Each point is reached from the start by the listed moves, each made once or not at all, plus a little noise. Is the number of moves made odd or even? Then give how often each move was made.
(in the rows, 128 means zero)

Moves:
(1): [202 157 122 132]
(2): [122 180 147 111]
Start: [146 107 148 130]
Points:
[213 185 163 115] => even (1, 1)
[219 136 142 135] => odd (1, 0)

Moves:
(1): [202 108 116 123 127]
(2): [138 196 116 123 154]
(3): [133 132 181 105 128]
(4): [142 142 156 201 116]
Start: [121 102 130 154  60]
Points:
[120  99 129 149  58] => even (0, 0, 0, 0)
[131 169 119 147  89] => odd (0, 1, 0, 0)
[225 167 189 194  71] => even (1, 1, 1, 1)
[206 150 103 147  83] => even (1, 1, 0, 0)
[125 103 185 133  57] => odd (0, 0, 1, 0)

Moves:
(1): [180 129 129 117 131 124 118 121 117 122 119 124]
(2): [112 187 130 121 128 127 134 116 124 143 147 145]
(3): [118 124 185 121 129 124 122 128 112 130 136 133]
(4): [132 147 134 180 121 130 128 128 127 112 112 133]
(5): [129 134 129 139 196 120 133 133 130 119 137 127]
(6): [130 121 128 129 136 162 128 123 134 128 127 137]
(7): [136 129 142 129 125 130 177 136 127 135 125 124]
(8): [147 133 132 128 126 142 118 195 114 140 127 120]
(9): [138 137 129 134 115 124 123 122 189 130 139 125]
Start: [125 138 117 117 178 131 133 132 128 115 116 128]
Points:
[180 170 179 167 227 115 119 130 165  88 120 131] => odd (1, 0, 1, 1, 1, 0, 0, 0, 1)
[118 216 131 176 249 153 145 121 132 108 127 158] => even (0, 1, 0, 1, 1, 1, 0, 0, 0)
[129 169 184 179 227 109 131 132 174  92 129 132] => even (0, 0, 1, 1, 1, 0, 0, 0, 1)

Moves:
(1): [175 139 126 126 139 121 130 138 130 129 124 125 150 148]
(2): [129 182 123 137 125 133 135 137 130 128 140 141 125 121]
(3): [127 123 166 127 136 149 133 134 137 137 120 126 133 114]
(4): [126 118 128 192 110 140 126 145 129 115 136 120 141 123]
(5): [126 132 114 130 165 132 136 139 124 133 134 140 135 117]
(6): [137 118 101 105 120 171 131 143 138 118 132 115 139 112]
(7): [ 97 112 126 134 117 126 207 123 131 119 127 128 131 127]
(8): [111 124 133 114 107 115 120 197 130 137 120 150 137 142]
(9): [129 125 111 129 136 119 126 122 198 135 129 152 143 117]
(10): [115 125 105 150 109 146 143 108 108 173 123 146 145 136]
(11): [150 106 138 125 123 117 117 137 120 132 171 129 111 122]
(12): [133 126 133 130 117 133 122 123 121 107 132 167 136 134]
Start: [123  96 120 126 115 122 127 103 108 135 188 102 104 157]
Points:
[139  77 113 121 144 116 129 125  94 146 239 114  95 142] => even (0, 0, 0, 0, 1, 0, 0, 0, 0, 0, 1, 0)
[137 118 129 159  96 151 137  94 155 177 234 193 129 133] => even (0, 1, 1, 0, 0, 0, 0, 0, 1, 1, 1, 1)
[ 95  94 170 185  53 141 191 198 108 114 235 167 121 145] => odd (0, 1, 1, 1, 0, 0, 1, 1, 0, 0, 1, 1)
[133 116 115 122  81  99 107 176 168 135 238 205 116 154] => odd (0, 1, 0, 0, 0, 0, 0, 1, 1, 0, 1, 1)
[ 75  52  98 120  63 185 210 159 173 168 175 189 169 146] => odd (0, 0, 1, 0, 0, 1, 1, 1, 1, 1, 0, 1)
[133  49 107 198  37 123 195 178  77 147 227 172 154 193] => odd (1, 0, 0, 1, 0, 0, 1, 1, 0, 1, 1, 1)
[108 103  44 138 118 169 227 117 161 177 249 157 139 112] => odd (0, 1, 0, 0, 1, 1, 1, 0, 1, 1, 1, 0)

Moves:
(1): [153 104 150 139 119 128 137 146 115 111 136 119 145 116 107 145 126 140
 100 120]
(2): [128 124 128 137 138 110 137 125 130 102 150 133 135 128 138 142 126 131
 134 142]
(3): [125 136 132 131 124 134 142 134 120 110 135 130 118 122 116 110 125 124
 130 125]
(4): [107 138 109 115 130 133 118 120 126 128 124 130 160 133 148 117 127 134
 108 114]
(5): [132 126 144 137 147 140 122 121 150 134 161 111 127 127 134 140 117 146
 117 150]
(6): [151 138 100 131 128 127 123 148 134 113 113 102 114 112 123 168 116 144
 138 144]
(7): [128 128 146 128 126  86 151 134 136 135 134 140 145 118 108 105 105 135
 131 136]
(8): [171 139 107 108 112 107 148 161 121 128 124 131 135 139 121 113 153 105
 121 115]
(9): [133 132  98 141 108 124 108 144 142 122 134 128 115 120 125 117 120 100
 116 123]
(10): [129 150 161 128 117 133 139 132 135 144 121 133 123 104 122 132 130 126
 137 123]
(11): [108 149 118 145 148 113 136 131  89 127 161 109 127 160 133 129 146 133
 150 140]
(12): [135  87 112 104 114 119 139 124 111 124 125 143 126 138 130 142 125 141
 120 101]
(13): [149 131 144  96  97 110 124 147 115  99 126  97 131 129 141 131 145 144
 111 114]
(14): [126 163 158 124 110 137 140 101 121 140 100 121 129 116 117 142 115 106
 118 129]
(15): [142 107 105 119 112 111 127 118 126 129 146 171 126 106 133 107 119 137
 128 138]
(16): [122 139 156 123 141 109 147 153 119 131 126 153 126 123 134 143 131 129
 118 133]
(17): [147 139 125 127 133 143 112 123 138 112 145 139 128 118 104 109 114 110
 132 124]
(18): [139 137 123 135 121 134 119 143 124 127 124 125 128 148 157 123 104 128
 136 132]
(19): [127 123 137 125 129 125 131 135 134 127 135 107 122 141 135 150 119 116
 149 166]
(20): [131 133 125 125 138 139 134 125 107 156 116  98 115 112 121 133 131 111
 140 116]
Start: [106 143 132 101 131  94 122 123 119 122 123 141 115 138 126 107 113 124
 130 117]
Points:
[177 157  78  63 138   7 162 196  91  96 204 164 144 164 147 115  55 147
 143 172] => even (0, 0, 0, 1, 1, 1, 1, 1, 0, 0, 1, 1, 0, 0, 1, 1, 1, 1, 1, 0)
[146 161 135  34  83  14 156 179 112  98 125 105 172 161 142  79 122 113
 107 123] => odd (0, 0, 0, 1, 0, 0, 1, 1, 0, 0, 0, 0, 1, 0, 0, 0, 0, 0, 1, 0)
[139 227 104  90  61  45 118 158  87  71 151  90 117 128 189 157  73 117
 150 172] => odd (0, 1, 0, 1, 0, 1, 0, 0, 1, 1, 1, 0, 1, 1, 1, 0, 0, 1, 1, 0)
[180 218 115  37  22  67 133 166  92 139  91 100 120 108 164  90  98  50
 116 109] => even (0, 0, 0, 1, 0, 0, 0, 1, 1, 1, 0, 0, 1, 1, 1, 0, 0, 1, 1, 1)
[209 201 201 115  99 107 151 151 129  96 160 125 141 110 101 133  69  95
 100 128] => even (1, 1, 0, 0, 1, 0, 0, 1, 0, 1, 0, 0, 0, 1, 0, 0, 1, 1, 0, 0)
[199 134 108  64  57  79 108 168 146  57 183 121  67  75 108 132  65 130
 125 144] => even (0, 0, 1, 0, 1, 1, 0, 0, 1, 1, 0, 1, 1, 0, 1, 0, 1, 0, 1, 0)
[131 222 222 103 141  69 180 142 125 177  98 106 100  58  87 172  65 126
 137 152] => odd (0, 0, 0, 0, 1, 1, 1, 0, 0, 1, 0, 0, 0, 1, 0, 1, 0, 0, 0, 1)
